Every row gives one point. Before rounding, the points of a table are all equally far from one centre. They may lie mostly on one side of it. Write the centre, to within rounding.
In the rows, 128 means zero.

Points:
[[178  84]
 [181  93]
 [179  86]
 [181  95]
 [177  83]
 [181  97]
 [181  98]
 [178 111]]
Centre: [152  98]

Points:
[[116  81 177 191 165 134 184  80 128 206 171]
 [108  81 107 143 136 163 115 103 180 221 162]
 [129  73 124 185 174 129 178  98 196 119 159]
 [134  60 144 212 167 153 146  73 136 176 165]
 [106 108 121 227 181 157 147  65 129 151 131]
 [ 59  37 133 164 141 166 117  91 139 199 131]
 [ 91  60 151 194 159 208 170  98 124 148 160]
 [145  73 122 199 164 143 146  60 160 154 142]
 [ 79  81 104 204 162 162 170  98 132 184 170]
 [ 88  33 150 192 178  89 139  80 141 143 167]
 [124  44 120 206 162 142 171 115 148 137 159]
 [108  91 168 163 189 169 185  59 159 170 186]
 [112  47 143 198 154 108 111  93 152 187 196]
 [ 75  93 157 236 168 168 114  74 141 176 166]
 [142 100 163 182 198 164 173 140 144 210 171]
 [104  45  96 167 149 143 158  94 151 184 138]]
Centre: [ 94 115 164 148 155 134 122 125 139 144 147]

Points (30 x 24):
[[185 113  96 112 114 178 184 117 119 117  36 188 163  88 147 158  86 150
   52  61  76 187 205 132]
 [144 163  96 109 126 152 146 139  91 154  78 184 184 115 173 136  76  98
   45  86  87 170 195 110]
 [135 103  89  56  81 129 137 180 142 156  76 180 168 111 163 140  61 120
   47 115  69 190 143 103]
 [201  51 110  73 146 131 166 152  97 167  27 149 144 124 159 111 119 131
   51 119  70 171 208 139]
 [245 114  98 102 105 137 140 133 118 149  62 169 169 125 158 143 120 117
   25  99  52 163 207 128]
 [167 117 105 132 147 147 171 123 131 150 114 146 166 124 203 152 101 126
   47 102  36 183 200  96]
 [207 125 128 131 108  94 132 115  97 125  63 149 132 114 141 124  81 123
   58  67  58 189 186 157]
 [186  86 114 121 141 125 149 133 121 137  73 184 164 110 165 112 106  70
   62  69  26 193 197 105]
 [161 114 122 107 139 103 148 142 136 178  74 177 154 131 137 142  97 114
   53 109  55 210 176 100]
 [165  83 141  74 126 146 117 135 117 149  49 186 146 119 156 161  96 118
   48  86  41 140 200  97]
 [176 122 135  93  86 100 186 117 131 138  86 189 140 123 196 137  98 153
   36 139  79 175 206 129]
 [197 125 104 107 125 105 185 150  96 117  83 178 169 105 193 105  96 141
   67 118  60 165 211  87]
 [190 107  79 121  96  95 177 109 127 185 115 187 182 132 190  86 118 109
   62 102  47 144 181 118]
 [199  64 117 113 126 138 167 153 110 190  29 171 136 113 151 119  96 135
   62  59  89 160 159 142]
 [194 100 133 100 124 104 139 111 119 168 114 198 159 118 169 140 137 159
   32  92  50 177 196 158]
 [177 101 144 100 112 162 193 148 184 180  84 191 147 133 168 126 116 131
   26  85 102 182 179 102]
 [199 111 140 152  68 146 132 126 176 130  65 176 142 140 177 133  86 131
   14  90  56 168 164 113]
 [182 128 103 103 126 125 161 154 123 157  15 172 205 154 130 112 125  93
   60  85  68 169 188 110]
 [200  78 100 108  98 115 176 156 152 121  34 194 125 164 164  95  80 110
   92  59 111 178 207 122]
 [215 127 132  76 121 123 169 125 140 151 117 163 188 139 143 147 135 155
   56 101  71 206 208 108]
 [214  93 123  80 119 151 193 184  86 131  40 172 181  92 194 106 105 114
   66  83  58 143 183 130]
 [217  93 128  44 101 144 136 112 116 141  70 166 174 135 205  98  84 147
   56 106  63 151 228 135]
 [241 109 129 122  96 140 208  96 137 153  64 172 196 111 149 126 102  92
   66 138  68 188 163 118]
 [195  70 136  69 118 119 153 131 156 170  26 174 182 113 151 126  89 152
   49 101  54 166 135 147]
 [184 108 148 105 110 134 122 164 159 170  50 172 174 162 175 133  85  91
   58 100  75 164 236 135]
 [184  89 133  59 119 131 139 152 125 126  52 200 165 142 194 127 103 102
   25  70  70 155 197 143]
 [166 106 116  88 127 149 147 145 132 147  67 157 134  79 148 112 153 105
    7  90  51 199 200 117]
 [184 106 163 124 153 139 169 151 159 147  62 129 163 103 151 130 113  97
   41  96  71 171 219 104]
 [184  95 171 128 121 112 149 163 110 128  85 202 189 101 159 123  73 105
   64  76 103 185 206 131]
 [204 109 147 121 136 113 172 113 161 100  93 171 149 170 190 147  96 127
   44 145  50 206 189 134]]
Centre: [158  97 110 112 105 183 140 141 144 104 105 163 155 130 137  99 129 125
 114 133  86 143 159 165]

Points (29 x 24):
[[175 171 171 189 125 143 109 152 175 146 129 137  53  61 114 166  52 131
  160  78  73  59 149 104]
 [146 194 181 145 154 195 123 175 102 107 159 127  83 120 116 185 124  83
  166  47  71  79 175 103]
 [100 171 194 175 129 176 142 176 188 117 139 201 119 102  84 207 144  85
  176  49  91 111  87 127]
 [129 197 131 177 135 189 162 176 163 128 159 148  66  70 148 206 143  75
  134  85 101 111  95  57]
 [156 155 144 205 123 198 147 169 190 173 181 159 130  63 139 181  83  90
  171  88  86  85 147  78]
 [145 115 147 188 141 176 178 188 167 103 181 148  77 122 125 186 129 152
  121  55  72 139 152  85]
 [141 185 169 149 148 181 171 227 128 112 179 150  81  92 109 179  95  78
  109 120 151 147  98  62]
 [163 207 114 125 141 152 134 209 106 143 217 169 120  61 120 197 148  99
  133  73 104  88 139  91]
 [134 220 171 160 129 157 111 152 213 103 156 172  47 121 133 160 119  81
   99  67  68 129 131 111]
 [ 90 208 182 184 142 159 148 174 170 130 146 168  95  61 113 183 164  73
  135 101  79  67 132  75]
 [142 213 193 197 139 185 152 156 185  82 181 203 104 104 125 134 148  47
  128  68 138 119 140 117]
 [126 170 133 173 137 194 214 216 162 128 143 180 125  97 110 110 149  77
  135  40 130  80 162 117]
 [138 202 165 202 150 174 124 140 164 121 163 154 118 104 117 185 159  96
  143  98  45 144 107  94]
 [195 223 150 138 136 176 115 200 205  70 156 138 106 122  71 129 123  45
  144 101  93 105 127 111]
 [145 220 143 185 178 186 135 203 183 122 213 154  70  67 128 169 141  97
  132  90 128 106 157  95]
 [162 201 105 180 174 223 108 224 150 104 179 111  84  75 109 191 130  86
  110  66 120  97 151 112]
 [150 189 171 200 181 200 112 218 173 123 156 132  73  63 125 158 128  91
  148  65 105  49  88  79]
 [135 227 191 173 124 222 143 162 133 103 201 148 134  74 142 157 163 114
   97  94 112  71 144  89]
 [111 200 173 148 150 206 193 198 193 118 187 151  99  61 184 182 102  78
  169  93 114 100 104 105]
 [136 178 192 199 120 211 126 149 188 149 159 139  90  75 180 163 160  87
  149  85  72 130  86  99]
 [119 204 169 190 143 154  94 241 129  77 226 157  98  65 148 187 145 122
  106  88 133  90 147  97]
 [109 219 156 179  88 203 131 145 159  89 161 185 120  56 141 181 157  80
  119 101 101  98 169  94]
 [191 205 169 189 164 178 146 164 135  72 180 161  70  41 162 157 168 108
   99  81  87 103 121 114]
 [138 167 133 195 139 220 156 207 164 127 152 145 100  41 150 162 107  65
  105  94  61 127 127  71]
 [151 204 173 206  89 191 158 182  91 127 148  93  88  45 107 177 143  86
  150  60  73  73 119 128]
 [156 206 132 205  92 165  76 158 156 133 172 184  60 107 131 179 111 107
  111  63  94 121 114  99]
 [166 205 161 206 123 225 111 151 161  99 169 107  43  80 121 133 141  84
  147 100  82  93 148 125]
 [180 167 113 104 167 134 144 174 168 128 216 160  85 102 137 198 147  67
  150  68  67 100 112 112]
 [113 190 169 202 157 202 158 154 163 117 130 145  73  91 124 208 112 108
  163  80  88 118 107  87]]
Centre: [138 144 158 148 118 145 125 178 158 105 156 123 122  78 129 146 116  99
 124  84 125 100 119 146]

Points (31 x 24):
[[104  88  97 156  99 149 136 140 136 120  89 103  78 215 150 148 111  72
  147  71 107 136 131 154]
 [121 142 183 143  99 156 155 151 137 130  98 121  85 204 173 140  93  86
  169  70 123 126 115 168]
 [104 137 136 123  82 155 156 162 141  90  94 114  80 240 122 128 103 108
  131  60 104 147 149 154]
 [116 135 154 152  85 138 179 147 137 133  91 129 124 211 152 118  87  57
  133  92  94 124 116 143]
 [ 99 103 111 129  99 160 152 181 124 117  79 147  96 187 151 117 140  56
  151  95 130 125 151 148]
 [123 126 120 140 101 134 168 133 148 103  79 121 113 205 143 118 131  55
  151  96 113 188 121 135]
 [ 99 109 156 149  95 186 166 163 163 104  82 118 109 190 150  99 116  81
  154  55 136 129 118 155]
 [120 135 126 124  85 183 173 143 158 126  65 126  83 209 133 113 150  91
  157  97 113 146  99 163]
 [104 124 136 126 103 162 164 157 139 121 132 115  89 201 175 108 121  99
  141  86  89 115 111 129]
 [119 120 110 127  83 135 137 176 142 115  85 109 115 208 159 115 142  82
  160  88  89 126 137 145]
 [ 98 108 156 125  63 159 131 147 139  63  77  92  96 213 155 124 126 101
  158  90 138 159 112 146]
 [ 77  99 128 134  93 159 175 143 141 109  98 132  95 249 145 129 129  79
  124  78 133 140 113 142]
 [117 101 127 166  93 157 157 144 139 122  64 129  85 222 153 140 134  78
  124  96  98 138 123 146]
 [ 95 130 144 164 113 163 145 162 129 119  61 147 112 210 138 136 136  62
  111  75 122 117 135 136]
 [ 95  90 107 167  90 122 192 143 138 100  81 111  98 210 151 155 119  81
  165  66 114 105 134 162]
 [ 97  94 130 153  80 137 179 129 161 129 109 145  99 206 152 136  94  86
  133  67  93 137 111 115]
 [104 113 122 176 104 176 167 100 130 134  84 135  91 192 148 150 127  84
  153 101  82 126 113 173]
 [100  89 133 106  82 147 138 129 134 137  86 127  65 164 142  96 112  74
  164  81 110 124 144 135]
 [103 120 134 140  77 140 162 136 164  96  87 146 100 205 178  95 151 112
  155 100 102 133 124 135]
 [111  89 115 138  99 189 148 137 153 132  96 111 118 241 142 147 113 118
  128 117 111 137 124 129]
 [148 127 120 177  90 143 177 158 146 149  97 111  91 186 129 102 130  91
  156  98 110 126 145 131]
 [130 101 144 144  78 153 192 153 122 116  99 143 133 208 151  97 116 100
  120 106 100 104 131 154]
 [108  93 115 172 120 146 194 149 121 106  90 168  86 190 153 141 133 117
  151  85 130 125 120 138]
 [120 122 144 132  83 153 158 161 102 132  82 132  91 209 182 128 101  96
  137 113 108 126 153 171]
 [129 118 143 146  87 161 162 133 128 114 122  78  79 220 165 110 122  88
  146  78 121 130 134 177]
 [ 91 119 103 146  64 160 174 148 144  98  85 129 105 198 163  90 142 117
  123 111  94 129 139 175]
 [ 67 136 113 171  83 161 149 134 127  93  54 138 117 173 172 116 113  83
  147  93 109 128 124 170]
 [102 131 138 157  96 153 137 148 128 108  98 109 125 238 139 115 136  63
  157  77 121 128 118 143]
 [114 108 160 162  84 156 160 146 128 127  96  83 102 187 161  95  93 100
  137  85  98 117 155 146]
 [119 120 108 163  91 125 173 117 130 143  73  75  95 185 158 107 138  73
  114  78 127 114 162 155]
 [120 113 102 186  62 148 153 148 161 121  96 144  82 197 165 112 137  86
  122 107 132 124 125 149]]
Centre: [102 130 134 127  89 135 154 124 145 114 104 117 116 164 123 153 121 112
 130 100 144 124 133 158]

Points (31 x 24):
[[141 114  96 117 144  90 123 114 151  78 103 177 102 129  41 183 137 121
  169  99 130 154 145 135]
 [111 124 106 106 158 106 147 143 124 108 109 165 130 132  25 180 147  71
  165 129 152 154 147 149]
 [110 127  91 113 175  88 137 145 132 128  98 197  86 125  49 167 140  77
  166 109 139 138 133 111]
 [ 83 127 114 142 164 123 152 114 113  92  84 187 149  69  46 154 138  95
  147 115 152 152 155 141]
 [114 124 126 113 163  67 160 127 119 109  89 173  97  99  30 138 164 105
  159 122 154 149 136 130]
 [119 118 114 124 143  98 121 137 136 116 123 200 127 102  38 148 179  96
  146 100 157 168 140 140]
 [106 123 113 143 133  98 133 154 143 121 137 177 104  97  55 192 138  83
  141 102 155 105 159 112]
 [119 138 102 130 168 104 127 121 133 115 100 162 101  92  22 164 144 113
  185 120 121 162 143 168]
 [153 116  81 162 174 108 121 164 113 122 120 183 115 129  45 129 138  83
  174 139 154 176 139 129]
 [137  79 112 145 144  99 142 141 112 124 125 164 103 100  36 161 165  99
  177 123 155 167 142 130]
 [120 135 103 135 151 111 152 128 117 111 128 188 119 100  19 139 151  96
  152  80 162 126 180 102]
 [129 147 117 113 160 116 141 145 149 133 114 207  96 138  50 169 151  82
  154  83 134 138 162 113]
 [131 116  71 130 155  75 140 108 136 114 104 170 108 108  30 169 137  87
  157 111 172 160 166 130]
 [107 127  99 149 144  98 136 136 125 103  97 188 108  95  15 174 156  83
  142 110 153 131 139 112]
 [136 113  93 125 180 112 138 109 129 100  96 186  77 107  39 149 124  87
  150  71 146 134 159 119]
 [127 135 104 137 128  93 126 128 113  79 121 189 113 115  18 137 140  67
  155 116 123 158 134 110]
 [122 127  99 138 155  88 102 126 113  99  90 209 102  91  35 178 144 108
  138 137 150 127 140 114]
 [125 115 122 144 162 107 157 144 154 116 105 163 102  74  23 156 132 113
  149 134 151 144 125 109]
 [122 109 108 123 128  92 114 159 133  86 118 182 132  99  22 159 127  75
  153 146 151 148 146 112]
 [ 87 135  80 147 127 115 114 118 135 118 108 160  73 119  20 149 143 106
  186 132 181 156 164  92]
 [106 131  95 124 151  99 106 118  95  84 107 201 116 100  44 131 129  75
  108 116 145 112 173  92]
 [109 130 107 143 133 107 125 146 152 106 124 161  94  99  41 187 132 111
  137 132 193 168 151 140]
 [110 131 126 147 158  94 118 108 162  93 115 185 105 101  50 167 168 109
  129 114 155 159 143 130]
 [120 115  88  97 141  94 108 137 143 110 112 196 112 101  18 156 144  97
  128 121 163 153 168 113]
 [ 92 120 122 136 161 100  96 135 123 125 121 188  94 114   7 159 137  82
  144 105 136 140 156 148]
 [160 116 114 114 140  97 139 137 107 111  74 172 131 103  36 176 155  96
  157 117 172 123 140 142]
 [130 140  99 158 140 121 117 143 126 115 149 180 104  92  35 176 139  88
  172 121 141 150 150 110]
 [108 131  82 143 169 107 127  89 131 114 111 192 111 101  30 185 137 116
  132 105 135 128 183 134]
 [117 129 120 117 153 107 129 101 161 150 108 146  98 122  42 146 151  82
  202 100 144 164 156 133]
 [147 109 102 114 159  88 153 135 135 107 112 186  80  97  27 157 116  87
  181 132 155 141 157 116]
 [138 132  77 131 151 109 120 146 133 146 121 161 144  93  49 144 168  95
  180 131 177 139 148 145]]
Centre: [117 121 108 140 120 127 133 125 125 125  93 168 105 131  76 121 122 113
 145 136 138 131 168 138]

Points (29 x 24):
[[132 139  73  61 168 107 191 164 126 149 102 125 158  71  67  94 119 130
  220 203 191 171 106 102]
 [113  79  89  91 107 125 161 172 104 214 149  83  74  98  66 127  89 125
  182 194 218 120 151 147]
 [ 98 120 114  54 148 169 178 139 141 143 146  71 123 122 111 144 139 107
  174 202 161 177 162  87]
 [148  84 112  50 148 132 163 145 140 131 176  85 117  74  85 103 114  90
  172 166 162 166  78 156]
 [137 152  96  73 143 174 147 185 130 201 139  72 102  53  98  91 141 134
  162 201 160 126 155  93]
 [ 88 106 147  67 161 128 200 143 134 163 182 140 133 132 153 109 122 107
  143 219 129 130 145 155]
 [ 85  87  61  46 121 109 132 149 149 179 166 147 105 102 121 146  66 104
  210 163 165 101 145  61]
 [120 145 134  68 137 137 191 167 120 149 193  77 131  99  86 117 140  88
  185 198 184 160  96 124]
 [130  58 116 128 152 168 145 176 126 142 156 130 157  66 129 100  47  96
  160 221 179 155 110 131]
 [130 149 112 124 135 140 142 147 154 171 142 103 136 129  72  82 131 105
  196 246 204 161  99 134]
 [ 63 124 104  23 122 130 160 152 137 176 162  73 150  88 107  92 107 149
  200 201 181 141 138 172]
 [ 65 113  95 101 121 179 150 118 145 114 169 128 101  85 144 136 148 103
  149 214 168 141 112  74]
 [128  79 120  70 139 169 163 182 150 169 114 133  78 113 133 138 131 116
  131 189 130 166 156 114]
 [ 96 156 101 100 133 156 168 122 119 169 151  79  85  65  67 111  93  73
  149 193 177 122 118 122]
 [153 125 151 120 118 142 150 160 129 134 146  78 112 105 125  86 146  94
  181 249 183 131 105 124]
 [ 45 112 169 101 161 169 172 177 110 163 138  95 109 104  83 125  96 136
  200 213 164 125 114 141]
 [112  79  93  96 173 122 212 184 130 102 149 108  92 120  94  92 147  96
  181 208 177 155 137 179]
 [130 127 100  77 121 162 146 101 111 160 151 150 117  71  86  93 149 103
  209 212 148 175 165  97]
 [ 62 127 123  79 132 135 179 159 176 155 130 108 147  96  40  85 131 122
  124 180 133 166 107 129]
 [120  86  64  85 126 158 196 133 122 149  75  96 108 101 120  51  81 141
  173 221 156 115 129 163]
 [129 143 102  75 146 144 155 109 153 131 160 117 131 137  75  88  98  85
  186 232 203 109 117  78]
 [103 123 114  89 189 129 142 155 180 167 159  66 158  98  55 102 110 131
  214 205 150 140 149 163]
 [153  98 113  97 128 106 189 109 125 194 116 101 175  83 106 103  88 110
  179 198 104 140 107 100]
 [ 96  86  84 127 149 167 135 153 168 157 134 114 151  82  68 134  96  74
  152 207 151 124 163  89]
 [119  60  85  67 147 147 165 115 142 150 151  67 122  98 106  85  78 102
  213 208 175 151 109  58]
 [102 130 121 114 155 177 229 177 128 195 170 129 123 131  76 138  99 137
  170 219 180 144 148 122]
 [114  70 125  90 133 170 141 122 158 201 129 122  82 117 114 138 133 146
  187 213 225 147 122  90]
 [126 150 129  80 102 187 192 128 157 156 125 123 124 156 125 104 127 126
  185 209 178 136 155 160]
 [ 63  77 100  93 149 176 176 121 153 129 151 104  86  73 151 112 131 144
  136 230 131 112 130 107]]
Centre: [109 111 105 123 138 113 158 150 135 141 151 124 120 103 118  86 105 159
 175 149 174 130 141 110]

Points:
[[ 40 118 150 124  98 114  77 122 173 170 183 100  74 102  99  19 155 201
  162 136 130  97 198 135]
 [ 90 117 124  99  81 115  88 134 179 154 161 104  10 119 130  46 140 149
  114 167 164 111 178 141]
 [ 76  60 130 141 124  99  50  93 170 172 225 102  78  94 123  36 155 160
  159 146 126  84 168 130]
 [ 78  70 118 137  96 120  74 122 161 167 191 121  47 100 139  35 150 169
  153 150 146  68 199 130]
 [ 52  70 102 135  70  91  66 110 187 169 195  87  47 104 133  32 134 138
  134 131 144  86 152 133]
 [ 16  73 124 113 133 109  77 128 170 166 134  78  88 109 125  21 153 174
  146 128 151 117 167 122]
 [ 15  61 137  93 112 113  84 109 160 155 214 105  73 102 121  74 150 137
  118 144 130 135 145 138]
 [ 48  86 127 114 134  78 110 138 180 170 141 112  55 116  98  36 112 139
  162 164 126 114 186 152]
 [ 35 114 138  91  83 139  82 125 167 188 207  80  33 112 139  60 129 166
  169 142 131  96 163 135]
 [ 61 100 134  98 133 119  34 120 188 146 197 136 100 108 119  52 166 169
  157 127 145  82 149  79]
 [ 73  80 131 100  97 110  89  88 159 163 193 113  50  90 121  47 118 175
  126 144 121 127 178 126]
 [ 73  83 153 105 130  96  87 128 144 190 201 140  48 129 137  40 124 158
  169 156 125  92 167 117]
 [ 48 113 115 113  86 122  93  89 195 181 178  79  55 140 125  31 162 131
  149 101 164  74 208 171]
 [ 41 116 138 114  81  87  54 100 179 201 207  99  55 103 123  54 151 183
  181 120 165  52 147 135]
 [ 86  83 109 125 112 133  74  95 133 216 181 127  56  92 143  79 149 155
  191 124 178 132 160 125]
 [ 70 126 127 125 112  92  65 138 162 185 177 123  53  90  77  65 135 198
  146 122 118 104 188  97]
 [ 65  87 121  99 126  95  99 124 207 167 163 105  48 114 113  21 165 186
  127 121 187  89 170 103]
 [ 60  82  83 101 108 131 106  95 159 182 193 125  73 110  97  24 160 166
  131 133 185  95 159 133]
 [ 37  79 109 131  72  94 103 105 169 222 150 119  45 127 122  71 150 164
  121 155 175  65 194 144]
 [ 73  94 115 129 130  79  69  88 163 177 206 109  39  93 136  43 157 142
  163 140 169  61 141  80]
 [ 40  72 120 141 104  89  49 102 170 161 175  87  29 123 139  49 155 149
  191 111 156 117 170 133]
 [ 31  78 125 102  83 104  68 100 176 166 180 114  42 114 155  70 159 169
  164 163 166 104 169  93]
 [ 23  87 118 131 131 102 113 107 167 163 149 114  57 120 166  34 173 111
  186 155 155  93 167 113]
 [ 57  78 133 106  69 156  62 118 173 159 184 122  31 138 151  73 126 169
  125 142 157  72 176 137]
 [ 73 116 130 131 104 108 108 110 156 206 193 120  27  83 109  55  83 160
  141 177 157 107 146 132]
 [ 63  47 134 116  82 134  69 131 174 169 161  90  55 110 118  59 119 159
  129 147 153 105 199 136]
 [ 66  63 125 104 121  91  93 149 162 172 200  88  37 115 169  42 156 169
  127 147 165  88 154 107]
 [ 74  63 101  96 101 103 102  94 160 141 174  83  18 107 104  63 111 167
  113 138 160  90 182 137]]
Centre: [ 82 129 134 163 125 107 116 109 170 148 171  85 103 150 125 119 141 160
 143 133 163  90 140 137]

Points:
[[133 150  77 137 165  96 113 148 118  98 189 220 139 111 174 144 153 153
  144 167 147 103 100 124]
 [ 98 168 108 139 165  87 134 132 108 110 140 188 163  72 144  89 169 183
   79 139 146  98  82 154]
 [127 168 155 168 154 123 117 123 109 161 165 182 184  73 177 157 145 184
  141 120 137 131 108 146]
 [114 161  98  97 145 125 180 125 141 185 173 169 142 110 165  94 138 177
  100  97 134 150 107 102]
 [116 120 142 131 197  98 161 158 109 111 152 228 166 101 163 151 129 149
  113 137 149 119 108 125]
 [133 156  97 126 174 136 119  88 123 124 177 201 168  85 179 108 141 210
  127 142 158 114  90 165]
 [161 160  98 185 168  91 168 114 137 108 213 193 152 107 170 150 141 174
  128 113 152 120  94 149]
 [149 156 146 136 196 131 150 154  91 123 158 207 191  98 163 107 128 156
  120 136 138 117 108 132]
 [ 86 169  94  74 149 112 121 142 148 146 123 212 141 115 172 105 130 139
  124 116 188 134 126 113]
 [150 167  77 135 158 100 135 106 138 151 184 222 147  79 169 122 149 175
  136 138 167 110 113 128]
 [136 130 100 139 208 119 132 121 133 132 176 206  97 120 183 110 132 139
  123 145 170 160  90 132]
 [142 164  91  85 156 124 141 100 150 137 145 249 135 100 139 111 136 183
  129 121 165 105 137 135]
 [ 99 177  90 112 191 102 142 138 107 139 160 219 130  85 159 121 160 186
   95 130 157 121 151 152]
 [155 145 142 116 161 102 190 127  93 112 159 124 123 101 177  94 162 238
  119 135 118 137 111  97]
 [103 166 111 129 200 124 169 132 136 106 148 213 160 114 159 105 142 180
   79 125 112 105 107 113]
 [101 182  94 132 184 146 154 113 103 132 157 212 136 107 178  99 123 154
   84 118 180 154 128 143]
 [144 166 115  96 175 127 166 122 119 126 161 199 155 130 162 109 143 190
  103 109 206 133 110 128]
 [ 65 136 152 121 154 143 138 100 185 137 146 231 146 116 178  95 140 184
  137 137 160 119 142 144]
 [ 88 172 128 166 160 138 144  90 139 131 162 183 149  76 153 159 177 163
  149 148 158 160 110 116]
 [124 187 122  99 155 111 131 149 108 168 157 196 146 138 173 125 164 163
   73 105 115 130 154 134]
 [117 164 113 151 187 129 126 116 113 122 182 195 144 129 152 134 123 164
  125  84 159 114 104 111]
 [141 188 116 145 201 102 167 148 102 116 179 151 154  77 158 119 151 160
   56 125 142 150 100 166]
 [140 162  92 122 197 141 143 131 138 129 176 201 149 117 138 164 153 168
   99 113 174 117 107 142]
 [133 177 119 131 162 118 139 121 151 119 135 212 145  47 183  87 163 174
  133 116 176 150 115 118]
 [120 133 108 122 176  81 156 134 146 148 144 196 155 126 163 135 143 208
  112 145 136 157  74 104]
 [110 177 116 132 195 109 122 133 118 141 139 179 169  78 190 121 141 129
  125 125 140  63 103 147]
 [131 168 127 130 211 123 148 112 109 162 159 183 118  93 171 165 152 179
  118 159 178 122 153 119]
 [ 84 147 115 116 158  93 152 124  99 143 168 232 158 102 178 130 125 192
   92 134 125 154 111 143]
 [136 145 108 111 185  93  94 135 148 116 114 211 173 117 156 147 149 192
  101 119 148 119 120 125]
 [128 176 119 120 167  69 154 128 132 145 129 215 152  82 192 122 107 146
  100 157 158 152 111  85]]
Centre: [132 151 126 127 122 114 154 130 149 103 136 139 118 109 160 126 108 158
 123 154 132 127 142 166]
